Every row gives one point. Any point is a mix of the corners, with weights that add up to 1. It lies inside the corners' shape when no weight is negative. Say inside or outside, and name the corners with a negative weight.

Corners:
(1): [ 45 -40]
(2): [-38   0]
(3): [-40  39]
Points:
[ 26 -44] -> outside (3)
[-52  24] -> outside (1)
[ 20 -18] -> inside
[ 36 -25] -> outside (2)
[-65  57] -> outside (1)
[ 22 -16] -> outside (2)
[  4 -19] -> inside
[-60  49] -> outside (1)

Corners:
(1): [  6  74  63  73 -28  40]
(2): [ 40   4  47  15 -63  46]
(3): [ -5 -53 -88 -22   8 -30]
(4): [ -3 -17  -3   4  18  62]
(5): [ 48  41 -73 -45  46  -3]
(6): [ -1  14   5 -55   1 -46]
(7): [-89 -43 -23 -32 -91  -8]
Points:
[ -7 -41 -49 -31  -5   1] -> outside (1)
[  5  35  13  22 -12  25] -> inside
[  9   2  13   4 -15  36] -> inside
[  9  46  37  41 -26  32] -> inside
[ 24  34  40  36 -34  63] -> outside (3, 6)
[-22 -13 -26 -32 -23 -16] -> inside

Corners:
(1): [  4 -13 -55   0   3  39  68  52  66]
(2): [-27  30  -7 -13 -20  14  -9 -46 -16]
(3): [ 49  35  29  22 -19  23 -28 -33 -18]
(4): [-14  -2 -25  19  47  20  57  14   6]
(5): [ 33  -3 -38  20  21   2 -34 -13  13]
(6): [ -3 -12   6 -15  -3  50 -31 -12 -41]
(7): [-23 -26  87 -48  10 -47 -38  32   8]
(8): [ 10 -98 121  -8 -21 -78 -15 -33   1]
(9): [ 37  11  -7 -28  32  40   0 -43   9]
(10): [-40   9 -18  26  17  64  -9   0  46]
Points:
[  3 -48  59 -10  -7 -22 -15 -16  -4] -> inside
[ 9 -7 15  0  5  0 -9 -9 13] -> outside (6)
[   7   26 -101   18   23   83   27   -9   12] -> outside (3, 7, 8)
[-21 -19  61   6 -35  -2 -85 -32 -16] -> outside (1, 4, 9)
[ -1 -13 -15   4   1  15  17  20  27] -> outside (9)
[ -4 -10  46 -20   5 -13 -20  10   7] -> inside

Corners:
(1): [ 31  25 -33 -52  -9  -9 -21   0 -87 -11 -11 -27]
(2): [ 36 -38 -19  36   2 -24 -16 -16 -12  33  28  12]
(3): [  7 -11  23  19  -2 -13  60  10 -54 -15  40 -13]
(4): [ 14  31 -14 -19  49 -15 -19 -17 -40 -22  42  -7]
(5): [-31  24 -37   5 -10  -9  -9  19   5 -28  14  18]
(6): [  9  18 -43  14   2   9 -25  22  -6 -36 -77  87]
(7): [ 33 -72   3  16  20  11 -25  -6  -3  -4  29 -22]
(8): [ 35  30 -34  19  23  -4 -15  25  13 -21  33   1]
(9): [  2  15  83  38  12  10  16  -3  -5  34  34 -19]
(10): [  9  42 -38 -59  33  -9 -33  38   1  18  18  21]
(11): [  3   0 -33 -10  -1  30  11 -13  -5  56  -9  -5]
(12): [  20   -9   -6   31   -4    8   -4   22 -121  -25   30   12]
(13): [-10 -21 -49  40  20  -8 -15  33  12   2 -76  19]
Points:
[  5  11 -14   8  12  -3  -6   9   6   0   8   4] -> outside (12)
[ 17   0 -17   0   0  -3  -2  13 -39   1   7   2] -> outside (4)
[  8  -8  -6  15   9  -4  11  11 -27  -6   5   2] -> inside
[ 14  17 -23 -11  17  -2 -17  23 -26   0  15  13] -> inside

Corners:
(1): [-48  40 -40  17   1 -67 -24 -31  24 -11  -9  -2 -21  36  47 -35  15 -33
 -81  -1]
(2): [-68  51 -30  19 -14 -63  19 -72 -27 -31 -38 -42  25 -25  56  -7 -12  -6
 -34  54]
(3): [ 15  40 -31   8  11 -76 -35 -66  39   8 -30 -32  40  16 -14 -29 -39  40
 -59  -8]
(4): [-21 -59  44  54 -64  48  30  15  98 -68  40 102  15 -46 -38  96 -30 -35
   2 -48]
(5): [ 18  16 -19  72 -31 -19  43  51  65  45 -22 -11 -14  17 -52  38   3 -41
 -15  24]
(6): [  5  -1 103 -79   6  -2  -7  22  -1  -3  25  25   8 -54  39 -14 -40   8
 -42  99]
(7): [-95  31  17  39  28  28 -28 -52 -27   5  39  41   1  -3  11  -3  14  24
 -30  55]
(8): [-28  52  15 -30 -42  -8 -45 -27 -48 -77  19  -9 -12   0 -13 -20 -15 -18
 -25  50]
(9): [  11   21  -54   23    6    6   -7  -37   25   52 -121  -68   24   49
   45    1   15   19  -49   -7]
(10): [ -6 -19  24 -23  34   7  12 -17  -7  -9  37 -15 -28 -90   6   5 -28 -16
 -35  24]
(11): [-49  44  -5 -45 -15   3 -13  -6  -7 -27  41  83  40 -68   2  14  35  -4
 -31  30]
(12): [ 29  27  61 -53  36   0  34  32  13 -41  46  28 -31 -53  37  44 -23  68
  27  65]
(13): [-14  33   3 -44  20  -4  20 -94  10 -25  32 -14  23   0  35   1   8 -26
 -36  49]
(14): [-69  20   9 -46 -32 -65 -19 -77  18  62 -60   0 -11  41  11  -7  -9 -25
   1 -39]
(15): [-58  57 -20  27  39 -27 -19 -27  59 -11 -42 -21  36  -4  16 -47  10 -28
  16  11]
(16): [ 54 -75  19  62 -27 -40   6  -2  51  22 -39  35 -30  13 -23  12  27 -59
  28  13]
(17): [ -3 -38 -58  36 -20 -37 -35  52  14  70 -22  -8  33  73 -17  30 -60 -50
  29  -1]
(18): [  35  -41    2   39 -105   31   41   47   85   46   66   36    5  -12
   -3   -6  -13   -3   64  -18]
(19): [ -9 -94 -30  12 -26 -27  57  51  87  26   4   0  -4  53 -66  14  22  11
  -3   0]
(20): [  5  35  64 -28  52  14  73  27 -56 -28  21  72   6 -57   4 -23 -35  16
 -49  18]
(21): [ 20 -59  53  59 -44 -27   3  89  57  25  34  25  36  43 -63  72  41 -10
  16 -52]
Points:
[ -9  -4  18   4   5 -18  -6  22  20   6 -13  18   2   0 -10  11 -10   4
 -27  12] -> outside (2, 13, 18)
[-11  11  28 -13  -2  -5  16 -10  15 -12  14  23   4 -28   9   1  -3   1
 -26  26] -> outside (17)
[-25  11  -7   1 -18 -18   4  -4  26  10  -9   5  17  20   1   6  -2   4
 -15  10] -> outside (10, 16)
[ -9 -13  16   9 -15 -13   8  11  23   8  -1  19  -1   1   2  11   4 -23
  -7  19] -> outside (3)

Corners:
(1): [-49  11   1 -39  66 -76  63 -26 -73  -2  52 -24  22 -72 -22 -24 -26  29
 -79   5]
(2): [  7  24 -29 -43 -29  10  10   9 -10  48  46 -45   0  57 -58  32 -11  25
   6 -13]
(3): [  5 -20 -35 -24  -9  24   6 -20 -35   0   7  37  45 -20 -54 -10  31 -26
   3  -9]
(4): [ 11  11  20 100 -15   2  15 -14  34   6 -30  24  36 109  53  12 -14  62
  21 -22]
(5): [  39   26   33    5  -83 -104   21   -3   44   25   -6   -5   37   12
  -49  -21  -24   65   -9  -34]
(6): [-35 -17  -4 -22 -39 -97 -48  39 -10 -29 -25  -6 -15 -40 -49  -7  -5   4
 -24  17]
(7): [ 27  46  52  46 -42 -32 -26 -18  -1  14 -87 -37 -61  27  20 -14 -19   3
  25 -14]
(8): [-13  19  42  23  46 -16  15 -31   1   1  72  23 -28 -27  12 -17   6  16
  17  10]
(9): [ 64  43  -2 -45  48 -20   8  61  -2 -11  -2  -4  42 -22 -52  -7  55  59
 -94 -20]
(10): [ -21   20   30   37  -17  -83  -37   20   33   27   -5  -57   -7  -53
   -4   15   63 -121   57  -21]
(11): [ 15 -32  -5  29 -21 -17  -5   2 -72  32  67  23  39  27  35  66 -23  52
  -2  12]
(12): [ 63  34 -14  -6  29 -43 -31  54 -33 -49  68 -34  35  59 -11  21 -27  53
  13   5]
(13): [ 25   4 -16  -9  -3 -25  20 -21   5 -56  95 -28 -53  -1  57  23  91   0
   1   5]
(14): [ 12   3  -9   7  43  36 -23 -24 -16  35  -3  84  65   2  41 -29 -56 -15
 -39  15]
(15): [ 12 -39  15 -31 -35  -8  66  14  20 -41  74  67  -3  18  37  50 -52  65
  64   6]
(16): [ 34 -22 -28  49  16  24  27  -9  -2  53  35  20 -12   5  66 -17  25  -7
  71  53]
(17): [ 26 -22  45   5  12 -52 -68 -14  41 -28   6  -6  10 -68  51  23 -25   5
 102  25]
(18): [ -40   80  -88   10 -106   39  -17    4   -7   12   14   72   27  -18
  -48   -5   22   42   27   -9]
(19): [ -1  -5  -9 -12   0  14  81  28  50  10  43 -31  14 -15 -42 -15 -67  -5
   9  -3]
(20): [ 38  -1  21 -34  46 -50  23   5 -31 -57  88 -64 -30  -7 -33 103 -27 -10
  38  56]
(21): [ 22  37 -45  72 -23 -17 -70  14  20  48 -42   5 -32   7 -14  -1  45 -28
  32 -24]
Points:
[ 16  16   7  18 -26 -26  -5   0  26   1  16  -7  -9   6   6   7 -12   7
  44   4] -> outside (1, 3, 9, 11)
[ 10  15   0   4   2 -12   8  -1   5  -8  20  -9 -11  -6   3  12   2   6
  36   3] -> outside (5, 6, 11, 14)
[ 11  -2  -1  -3  -5 -17  17   3  -4  -2  34  15   5  -1   3  14  -7  23
  17   4] -> inside
[  8   8   0   9  -7 -19  -7  -1  -1   9  10  12  11  -9   0  -4  -1  12
  10  -1] -> outside (20)
[ 21  -7   4 -14   8 -50   2  15  -2 -10  50 -20   3 -10   1  30  -3   0
   9  12] -> outside (3, 4, 7, 8, 18)
[ 23   9  -1  -2   1 -39 -17  12 -20   7  10   3  -1   3  -4  -4  15  12
 -18  -4] -> outside (4, 17, 18, 19, 20)

Corners:
(1): [ -5  54  42  68  80   6  24 -40 -32 -42 -29  26  10  21  23 -10  18  45
 -58  28]
(2): [ -4  29  32  -9  -7  26  47  68 -40  80  13  -3 -66 -20 -91  53  26  71
 -27 -52]
(3): [-12  -8  32  39   6  68  34  65 -52  -5  17  15  13  78   7   7 -41  75
 -23 -21]
(4): [-20  21  12 -68  54  12  38  36   2  48  39 -71 -58  38 -50 -48 -65 -61
 -47 -63]
(5): [-55 -98 -71  30  58 -64  33 -29  39  -3 -26  -9  37  35 -50  40  61 -38
  -4  -6]
(6): [-43 -60  42 -20 -19  35  11  29 -71 -59  91  47 -63  -5   5  85 -69 -24
 -53  40]
(7): [ 53   8 -13  51 -56 -82  22   8 -21  61  44 -13  42  70 -56  55 -65  16
  -5  41]
(8): [-39 -57 -20  10  39 -32 -68  76 -31 -51 -58  86  55 -64  -3  -4 -41  81
 -23  24]
(9): [-59 -40  64 -12   8  44 -70  60 -72  19  71 -65 -32 -22 -62  58  55 -11
  63  51]
(10): [-22  -4   0  -8 -41  19  -2 -47 -22 -60  14 -52 -10   1 -69  67 -63 -66
 -28  -7]
(11): [ -9  36  49  17  -1 -30 -30  34 -79  56  -4  26 -31  71  37  22 -28 -65
  35 -36]
(12): [-39  -7  65  21  51  22  13 -21  41  27 -34  12  34 -42  55   6   5 -44
  71  55]
(13): [-39  39  16  20  10  33 -36  57  29 -71  57 -13  -3 -51  18   6 -79  31
  21 -57]
(14): [ 47 -35  26  73  41  62   2 -11  -5  72  47  17  15  19   4 -83 -22   9
 -55 -39]
(15): [-54  34 -75 -32 -54  -5 -30  22   7  60 -50 -12 -41 -36  39  16 -12 -55
 -22 -28]
(16): [-70  -4  23  14   7 -11 -66 -52   3  45  23   0  11 -13  48 -19 -57  72
 -46 -47]
(17): [ 46 -35  49 -10 -47 -31  32  84  42  39  13  37  31  -3 -26 -45  51  81
  50  33]
(18): [ 34 -17 -59 -75  50 -26 -13 -36  76 -55  -8 -39  11 -31  57  11 -12 -32
  17 -38]
(19): [  8 -21   9   4 -25 -17 -24  43  55  54 -45 -58 -51  -5  58  23 -36 -71
  -5 -28]
(20): [  0 -34 -22  60  10   1 -54  33  54 -21 -46  10 -36  31  32 -54 -78  27
  65  10]
(21): [-32  41  16 -51  71   2 -57  49  29 -25 -23  77 -16  60 -47  48  45  51
 -54  20]
Points:
[-13 -33  46  38   2   2 -16  33 -19  11  36   7  14  45 -28  -3 -49  18
   4  15] -> outside (1, 2, 15, 18)
[-27   9  19 -27  11 -11   2  25 -17   9  10 -10 -13   4  -9  39 -10 -18
  -7 -11] -> outside (14, 20)
[ -7  -5   2  -3  11 -10   9   9   3  17   4   0   3   4  -9  24 -12  -4
 -28 -16] -> outside (9, 20)
[-19 -34  -9   6   7 -16   8  -8 -16  -8  28  -2  -1 -15 -16  19 -28 -16
  -3   3] -> outside (3, 19, 21)
[-14 -11  -3 -20  -9   9 -41   3 -14  25  -1 -19 -25  22   8  23 -51 -49
 -16  -4] -> outside (1, 2, 5, 13, 17)
[ -1  11  15  11   6   0   2  23   4  12  -1  19  -6  10   9   0 -42  24
 -18 -15] -> outside (5, 9)
[-10 -22  27  26  14 -12 -30  13   8 -19   9  19  20  -3  12  16  -9  11
  24  19] -> outside (2, 3, 4, 15)
[-21  -8   3   8  14   2 -14  16  15  10 -14   0 -11   3   9   1 -24  -9
  11   1] -> inside
